Each row is a point. Any point is a mix of the corners, with weights that add up to 1. It lies inside the corners' shape when no weight is negative. Say inside or outside, and name the corners with a negative weight.
(in the rows, 128 means zero)

Corners:
(1): [150 104]
(2): [32 61]
(3): [153 147]
Points:
[90 87] -> inside
[40 66] -> inside
[146 140] -> inside
[147 120] -> inside
[57 77] -> inside
[139 130] -> inside
[177 137] -> outside (2)
[148 139] -> inside

Corners:
(1): [187 137 147 107]
(2): [135 159  91 107]
(3): [136 144 158  65]
(4): [143 185 149 124]
(5): [ 51  82  89 249]
Points:
[138 153 148  93] -> inside
[ 89 108 102 196] -> inside
[179 162 149  91] -> outside (5)
[ 95 130 136 154] -> outside (1, 2)
[136 156 133 111] -> inside
[ 92 138 132 174] -> outside (1, 2)

Corners:
(1): [ 35 228 182 214 177 155]
(2): [ 79  66 148 105  49 170]
(3): [ 92  18  57  68 110  98]
(4): [102 101 170 113 184 150]
(5): [146 216  71 161 109  72]
(6): [151 153  79 189 100 108]
(7): [110 149 109 127 149 169]
Points:
[ 82  83 138 104 139 156] -> outside (5, 6)
[ 97 184 135 148 127 138] -> outside (3, 6)
[ 96 184 148 175 107 137] -> outside (3, 7)
[140 138  80 136 125  97] -> outside (1, 2)

Corners:
(1): [ 63  81  78 112 191  95 197 155 128]
(2): [122 145  74 120 249 143 117 175 185]
(3): [ 95 121 118  54 173  87  74  52 176]
(4): [132 117 112 139 236 133 134 169 115]
(5): [166 135 186  64  76 209 121  87  95]
(6): [110 159 147 126 148  87  93 188 114]
(7): [158 104 225  77  86 101 101 141 149]
(8): [110 196 133 158 237 149 101 120 201]
(9): [213 131 151 236 105 139  91 106 181]
(10): [185 172 165  78  77 122 193  93 161]
Points:
[147 147 143  97 123 117 167 117 150] -> inside
[152 125 145 120 135 125 133 130 139] -> outside (8)
[173 121 171  89 120 138 128 122 134] -> outside (1, 6, 8)
[121 112 139 105 157 112 136 145 148] -> inside

Corners:
(1): [127 137 113 143 150 149 144 175  70 147  93 133]
(2): [161 130 150 163 140  91 127 142 126 138  95 156]
(3): [129 104 166 156 130  86  54 119 150 164 105 123]
(4): [126 148 196 155 134 151  99 115 167 124 153  61]
(5): [ 95 173 147 125  49 130 107 111 194 132 184  61]
(6): [169 117  97 182 226 167 121 169  45 128  77 224]
(7): [167  88 131 139 181 146 129 170 102 156  75 210]
(8): [172  83 136 126 167 134 167 122  84  77  65 139]
(9): [201 142 128 155 135  82  65 114 134 195  64 160]
(10): [ 97 159 138 142 113 123 122 115 219 119 159  21]
(11): [113 148 111  96  63  73 162  38 191 157 195  35]
(12): [144 137 179 108 117  95 116 121 186  67 185   7]
(13): [ 95 148 148 145 203 150 115 161  92 136  95 192]
Points:
[143 126 145 137 143 126 121 135 121 130 117 126] -> outside (10)
[138 138 142 135 104 101 115 103 164 132 140  73] -> outside (7, 13)
[148 127 154 155 160 114 107 144 121 123 104 122] -> outside (5, 7, 11)
[122 130 151 155 174 135 122 148 121 110 110 123] -> outside (5, 7, 9, 11)
[151 115 120 144 151 122 133 143  88 151  79 179] -> outside (4, 10, 12)
[143 126 145 145 165 129 113 138 116 134 104 159] -> outside (1, 10)
[147 122 141 149 145 127 125 136 112 129 116 131] -> outside (9, 10, 13)

Corners:
(1): [125 145 130 220  88  19 107 188  96 249 209 125 146  35  47  21  94 176]
(2): [ 93 169 121 124 107 175 107 109 119 117 125 149 167 120 124 118 190 110]
(3): [180  81 100 128 123  56 196 174  99 139 170  81 223 159  65  77 135 152]
(4): [149 148 109 180 102  74 146 145 143 175 108 100 162  96  98 108 104  98]
(5): [118  72 164 170 158 100 103  90 154 156 193 100 169 119 148 163  95  70]
(6): [164  83 105 145  31 121 148 116 137 128 154 110 139 167 164 125 113  51]
(7): [132 141  96 134  22  22 124 126  85 134  85 131 196  77 126  95 160 140]
(8): [117 141 183 142 187 143 190 133 148 147 225 124 109 121 172 135 156 121]
(9): [106 154 155 121 150  67 159 129 127 154 166 174 163 111 158 170  90 136]
(10): [137 157  67  47 123 159 137 184 171  69 113 113 165 118 128 158 162 117]
(11): [124 104  99 103  84 116 163 145  67 132 136 126 114 150  82 152 107 128]
(12): [141  82 116 162 153 130 186  90 190  72 158 113 137 208 154 156  91 109]
(13): [222  91  62 126 104  80 131 114 135 139 162 106 123 129 100 147 122 129]
(14): [ 99 128 171 106  86  29 170 106 149 131  88 140 160 199 182 152 118 112]
(15): [179  99 108 154 139  60 131 131  51 134 128 104 114 110  66  98  47 131]
(16): [108  33  89 141 217 169 121  72 119 161 151 156  88 113 100 152  48 102]
(17): [183 132 108 119  35 146 132 109 180  77 106 139 133 116 109 165 169  89]
(18): [120 117 108  83  85  92 138  70 141  88  97 108 159 153  84 115 103 139]
(19): [ 57 151  95 141 144 161 127 155 157 125 174 131 123  77  98 101 152  74]
Points:
[153 106 108 149 102  91 157 140 138 127 156 105 143 142 116 120 115 115] -> outside (2, 9, 16, 18)
[126 127 121 144 103  82 136 130 125 150 150 123 150 110 106 105 119 129] -> inside
[121 127 113 131 122 123 145 135 144 123 155 122 143 117 115 125 135 105] -> inside
[116 143 128 117 120 108 150 128 128 107 122 124 162 131 125 135 137 117] -> outside (1, 6, 13, 16)
[131 132 123 132  92  84 145 134 127 134 138 123 157 128 122 121 132 120] -> outside (16)
[133 116 103 123 106 114 139 108 164 113 121 124 160 133 128 142 127  98] -> outside (1, 8, 11, 15)

Corners:
(1): [151 164 117 139 167  78 145 147  73  69 126 149 175 120  71 134 115 124
 102 121]
(2): [ 88  96 144 169 104 137  97  88  58 135  81 133 120 143  76 181  60 169
 142 171]
(3): [137 172 125 172 125 103  88 131  68 145 116  79 178  57 137 134  95 124
 175 127]
(4): [158  66 165  89 136 171 173 102 131 110 132 140  63 100 129 138 126 148
  97 158]
(5): [101 138  84 112  98 143 140 149 139 156  65  86  98 135  71  74 137  76
 131  85]
(6): [153 201 128 134  82  77 111 160 127 204  72 129 133 135  73 118 165  55
 175 142]
(7): [159 110 179 128  79 172 187  56 146  98 164 103 129 125 141 154 147 170
  85 144]
(8): [ 82  88 159 116 111 145 166  92 139 112  82 194 121 130 126 107 143 171
 136  92]
(9): [117  46 153 101 102 169 155  23 112 108 143 131 123 113 149 106 141 154
  91 184]
(10): [188 182 101 198 100 105 114 138  55 149  44 125 178  93 113 118  94 140
 167 135]
(11): [137  78 199 127 152 159 177   7 106 134 178 119 133 163 161 132 119 202
  88 183]
(12): [186 154 103 148 103  89  87 122  95 138 103  74 172 134 133 144 105 141
 192 164]
(13): [ 67 124  76  58 120 184 112 104 169 146 132 174  86 149 129  91 162 136
  63 131]
(14): [108 185 150  67  73 127 123 131 129 150  82 143  81 161  95  71 182 101
 133 104]
(15): [ 79 184 133  69  94 107 183 140 157 115 147 192 109 165  93  74 128 109
 109 121]
(16): [146  89 138  86 109 131 194  49 154  95 175 155  72 143 180 152 143 135
  59 110]
(17): [209 173 152 140  90  66 110 138 114 145 100  76 233  93 139  94 111 110
 135  90]
(18): [177 184 147 168 123  71 117  88 100 120  46  76 185 109 159 151 101 108
 170 161]
(19): [138 177 146 214 120  46  97 113 101 132 100 130 135 132 123 125 104 127
 134 166]
(20): [167 174 113 136  95  57 136 168  79 135  84  96 194 106 135 136 125 139
 139 147]
(21): [108 146 126 111  99 188 101 214  89 164  68 111 172 176 115  50 140  53
 141 122]
Points:
[135 144 139 121 108 129 130 107 113 138 111 120 129 135 119 107 130 119
 124 138] -> outside (8, 20)
[130 149 131 110  96 124 138 126 131 137  97 131 120 120 125  97 146 110
 124 120] -> outside (1, 2, 11, 12)
[146 141 130 113 109 120 144 119 117 127 114 122 143 125 127 114 136 126
 124 135] -> outside (2, 19)
[161 104 148 133 126 127 158  72 120 106 126 114 140 100 153 132 123 152
  99 134] -> outside (2, 6, 12, 14, 15, 21)
[137 137 143 134 105 118 132  88 121 133 113 121 131 124 129 124 122 138
 126 138] -> outside (1, 20, 21)
[134 145 128 129 110 117 129 126 108 139  93 125 136 128 111 108 127 117
 133 130] -> outside (7)
[130 132 135 123 109 134 132 107 115 136 108 125 127 134 118 115 125 129
 124 136] -> outside (20)
[132 144 142 119 101 124 147 114 123 130 117 132 137 133 119 112 130 127
 122 131] -> inside

Corners:
(1): [104 103 112 112  98 102 121 155 150 123 131  88 115 130 103 125 102 102
 152 107]
(2): [148 110 110 131 133 101 121 158 130 158 107 114  89 128 121 118 129 129
 115  94]
(3): [ 48 154  69 136 134 211 120 151 146 150  99 143  78 174  78 130 137  67
 135 114]
(4): [120 158 129 123  55 106 139  46 121 137 102 179 105 103 133 148 152 192
 125 103]
(5): [168 113 104 107 128 162 123 149 136 142 149 133  70  91 169 144 101  87
 136  91]
(6): [ 81 151 163  97 117 142 107 102 176 160 112 146 121 120  99 128 113 161
 109 123]
(7): [152  29 176 145 112  79 177 170 161 172 168  96 117 139 134 150 140 176
 144 137]
(8): [126 124 127 180 127 110 119 161 156 155 139 121 133 127 188 131  91 136
 142 131]
(9): [ 80 145 121  90 137 114 128 161 145 153 140 137 110 137 113 161 141 127
 139 140]
(10): [116 147 122 159 157 105 102 160 135  89 142 104 159 111 102 135 125  57
  67  98]
(11): [ 51 138 119 104 125 226  82 115 132 134   7 169 118 113 111 152 118  92
 108  88]
(12): [198 143 126 126 129 106 113 141 142 155  84  92 113 126  96 140  84  81
 127 208]
(13): [136 142 134 119  59 138 120 116 143 164  95 130  85 159 181 153  18 116
  69 151]
(14): [ 92  91 120 125 127 107 186 171 139 146 107 143  92 104 125 110 161 156
 138 110]
(15): [189 189 130 110 134  86 101   9  80  54 127 139 111 151 143 142 131 129
 141 120]
(16): [191 130 142 133 141  80 133 125 180 115 164  68 169 115 191 124 131 168
  73 158]
(17): [157  96 117 137 125 104 123 162 163 151 143 126 108 157 120  87 133 136
 144 151]
(18): [127 159 103 120 123 157 115 107 144 117 116 169 110 111 121 160 115 138
 135  93]
(19): [185 156 174 104 118  71 194 132 107 157 162 130 120 161 159 118 146 193
 117 103]
(20): [107 160 125  97 115 112 117  54 108 111 127 149 148 104  95 142 129 168
 110 121]
(21): [160 175 128 144 107 104 103  96  89  76 153 111 102 124 119 139 130 137
 140 123]
Points:
[138 127 131 122 123 108 131 121 139 125 138 132 121 114 140 137 136 151
 127 109] -> outside (3, 12, 13)
[133 138 126 127 125 118 122 114 131 125 116 132 115 129 137 134 122 131
 127 121] -> inside
[119 136 129 122 118 123 123 123 139 136 113 131 118 131 124 134 122 136
 120 124] -> outside (5)
[129 124 134 131 120 111 131 132 145 138 126 119 123 133 130 135 123 140
 118 131] -> outside (5)

Corners:
(1): [157  97 109 198 130 110  18 127  87  53 165  49 173 192  59 164 117 136
  82 170]
(2): [142 156 137 217 168  67  60 183 155 158 163 168 161 118 204 187 159 129
  66 165]
(3): [191  37 104 192 152 114 129 176  82  62 196 158 159 106 139 205  73  76
  95 127]
(4): [ 70 134 171 174 193 214 232  83 113 217 101 193 154  79  61 125 185  99
 138  69]
(5): [125 130  58 139 147 117 156 178 159 186 169  88 173 108 203 193  83 130
 106 197]
(6): [ 93  80 156  59 188 216 150  91 192 152  66 207 168 130 113  88  51 189
 157 127]
(7): [184  76 152 118  34 136 174 163  54 166 122  96  81 173 102 184  68  75
  72  94]
(8): [137 134  94  98 124 150  46 193 175  85 115  46  80  93  99  36  49 147
 179 135]
(9): [103 194  86 158  67  93 119  88 125 119  64 151  87 149  87 125  99  65
 154 153]
(10): [115 155 153  70 103 104 126 118 167  97  88 184 177 134 101  35  94 188
  58 124]
(11): [183 130 155 151 149  82 131 165  95 191 157 189 178 164 109  36  53 177
  50  84]
(12): [183  32 137  81 106 243 166  70  42 179  52 244  56 182 103 194 168  98
  74 185]
(13): [140 108  99  52  55  55 110  86  86 211 119 113  90 116 223  53 128 121
 152  96]
(14): [102 126  61 159  83 213  62  91  70 150 128  95 183 134 126  80  76 203
 203 146]
(15): [123  41 206 142  79 135  97 181  72 203  80 110 141 131  77  75 127 162
 157 175]
(16): [143  78 114  53 126 223 111 163 110 125  98 123 179 163  78 144 105 144
 128 170]
(17): [149 181 147 120 115  85 168 169 115  98  55 177  78 195 201  24  89  52
 107 165]
(18): [198 157 180 100 110 125 163  90  90 140  84 193 118 106 179  93 108 115
 174 136]
(19): [ 87 216 109 124 204 163 145 113  68  69  89 175  72  80  86 118 121 103
 194 129]
(20): [165 110 174 155  87  38 131 207 114  53 178 102 142 175 109 157 145 165
 149 184]
(21): [144 141 128 147 137  92 176 162 102 149  36 135  90 104 168 188 203 106
 156 148]
Points:
[138 129 120 135 113 136 112 127 105 133 111 136 138 138 126 119 108 131
 138 148] -> inside
[145 119 121 122 114 135 111 140 108 125 112 136 134 142 127 114 100 137
 129 152] -> outside (4)
[125 135 120 108 119 150 127 119 102 147  87 138 120 132 116  94 107 134
 140 138] -> outside (2, 3, 20)
[114 180 120  99 116 107 106 149 151 120  82 135 127 127 149  38  86 155
 166 153] -> outside (1, 3, 4, 7, 12)

Corners:
(1): [138 176 193  94 119 162 147 132 127  85 162 135 130 135 217 147 185  80
 120 157]
(2): [143 156 227 147 116 157 127  94  58 120 139 105  96 117 151 125 139 174
 149 118]
(3): [117 149 123 121  39 142 175 173 120  92 122 158 117 169 180 106 134  98
 168 160]
(4): [158 167 188  91 167 208  92 123 132 168 121 111 183 153 158 130 100 178
 104  84]
(5): [136 184 114 127 100 216 116 150  83  85 128 129 135 149 131 134 249  45
 141 116]
(6): [ 95 118 133 136 136  96 127  82 184 157  82 147 158 146  97 176  89 177
  97  76]
(7): [131 100 151 108  95 143 119 151  82 120 115 179 152 129 107 157 199 152
  87 122]
(8): [ 72 130 122 157 141  97  93 142 134  95  94 132 117 113  97 152 129 158
 131  66]
(9): [106  91  85 106  97 140 135 156 146  90 105 165 177 111 139 161 172  72
 152 108]
(10): [204  75  60 116 104 103 103 135 170 210 136 139 209 173 134 128  79 136
  86 139]
(11): [118 142  56 139 138 154 110 118  95  44  90 165  96 145  99 118 122 101
 139 107]
(12): [131  81 185 109  57 175 126 166  93 159 217  87 154 118 149 135 112 144
  98 119]
(13): [146 161  86 130 163  85 114 160 138  81  80 144 121 147  58 140  98  87
 199 126]
(14): [104 117 150 142 102 114 104 139 137 105 146 213 177 141 114 164 129 159
 137 130]
(15): [108 114  86 103 153  66  89 100 109 156  87  81 121 172  91 127  47 177
 152 145]
(16): [105 112  89 109 100 135 143 180 100  16 151 179  32 117  74  98 202  38
 231 183]
(17): [ 99 130 140  98  97 144 112 166 155 124 145 122 160 145 169 109 121  41
 121 128]
(18): [137 164 108 119  77 145 169 146  81  91 124 178 151  73 121 104 133 118
 136 145]
(19): [ 69 100 116 177 136  99 139 134  54 172 106 116  90 167 102 129  69 187
 183 106]
(20): [100 104 115 127 150 140 109 117 121  94 123 113 158 136 123  94 102 146
  89 123]
(21): [133 111 151  49  38 171 170 172 132  73 204 175 176 127 191 102 172  66
 129 133]
Points:
[120 124 118 124 120 132 116 135 122 108 117 151 139 146 123 136 137 123
 135 120] -> outside (12, 18)
[124 131  97 125 108 121 133 141 114 103 108 148 117 143 118 131 141 102
 151 127] -> outside (4, 12, 14, 20)
[118 126 133 122 107 142 126 133 115 119 135 132 137 136 139 127 123 129
 131 120] -> outside (7, 13)
[125 126 130 119 102 146 130 146 119 113 136 145 144 131 136 129 140 111
 132 122] -> outside (15)
[120 119 138 114 104 136 114 159 121 122 151 138 146 155 133 132 132 121
 136 132] -> outside (2, 6, 9, 11, 18)
[112 123 118 128 110 125 123 139 118 112 121 136 130 138 125 132 128 112
 140 128] -> outside (4, 21)
[126 127 109 127 141 141  94 136 118 104 121 127 144 127 101 116 111 120
 137 119] -> outside (1, 3, 6, 7, 19, 21)
[130 124 122 115 104 137 120 136 125 121 128 144 153 140 123 131 127 123
 127 127] -> outside (1, 8, 19)

Corners:
(1): [146 152 110 135 142 106 113 132 127 175 114 115 111 135 119 117 133 115
 123 126]
(2): [118 130 148 117 124 145 135 128 111 120 136 136 129 129 128 112 139 130
 125 125]
(3): [113 158 127 120 138 119 134 138 133 135 141 120 133 121 117 109  98 150
 110 143]
(4): [119 109   7 150 115 103  98 141 134 124 101 145 137 134 103 123 125 164
 133 127]
(5): [140 150 157 130 137 150 134 147 127 120 112 110 132 121 134 141 124  91
 130 120]
(6): [146 132 130 135 132 115 119 124 123 118 113 119 119 136 126 112 121 124
 137 124]
(7): [172 146 126 128 117 125 145 140 142 137 128 138 118 150 115 120 130 127
 120 125]
(8): [133 162 126 130 178 107 128 125 144 141 123 107 122 107 123 125 128 136
 127 177]
(9): [128 149 137 145 111 121 143 135 127 134 131 116 118 118 112 129 138 149
 118 141]
(10): [163 103 147 107 136 135 123 221 132 165 160 118 134 143 123 114 132 147
 110 112]
(11): [123 108 138 139 106 159 143 122 119 119 177 117 123 148 126 123 138 107
 122 135]
(12): [123 131 143 126 138 124 110 130 142 137 134 122 119 107 148 117 146 127
 139 120]
(13): [155 153 121 131 129 101 118 120 132 143 132 119 115 105 127 118 139 135
 158 160]
(14): [124 162 144 127 150 123 139 133 127 141 120 106 124 151 149 125 139 115
 119 118]
(15): [163 117 129 137 119 110 131 142 130 136 135 118 160 160 112 111 132 132
 113 128]
(16): [127 131 140 124 134 135  68 153 132 123 124 114 128 138 129 121 114  92
 127 142]
(17): [131 148 138 110 121 113 139 116 124 115 152 116 113 108 119 120 148 140
 115 135]
(18): [136 144 129 142 121 131  94 115 119 120 116 128 123 103 118 137 139 142
 144 121]
(19): [127 120 137  94 120 130 105 122 131 118 128 117 110 105 157 142 133 139
 137 126]
(20): [123 147 146 135 125 121 136 129 113 127 136 133 115 115 160 113 130 127
 118 130]
(21): [115 160 157 128 124 170 141 135 118 108 123 105 128 120 140 120 133 128
 104 118]
Points:
[141 134 119 125 131 113 121 139 132 137 127 123 125 123 123 119 130 134
 128 136] -> outside (11, 14, 18, 21)
[133 141 127 132 128 123 126 127 128 128 129 120 126 129 125 121 131 128
 125 134] -> outside (10)
[137 146 158 119 139 134 123 133 126 129 126 115 121 122 139 122 137 120
 124 124] -> outside (3, 4, 9, 11, 13)
[133 136 133 130 129 130 121 136 127 132 131 120 126 130 129 121 130 125
 127 130] -> outside (17)
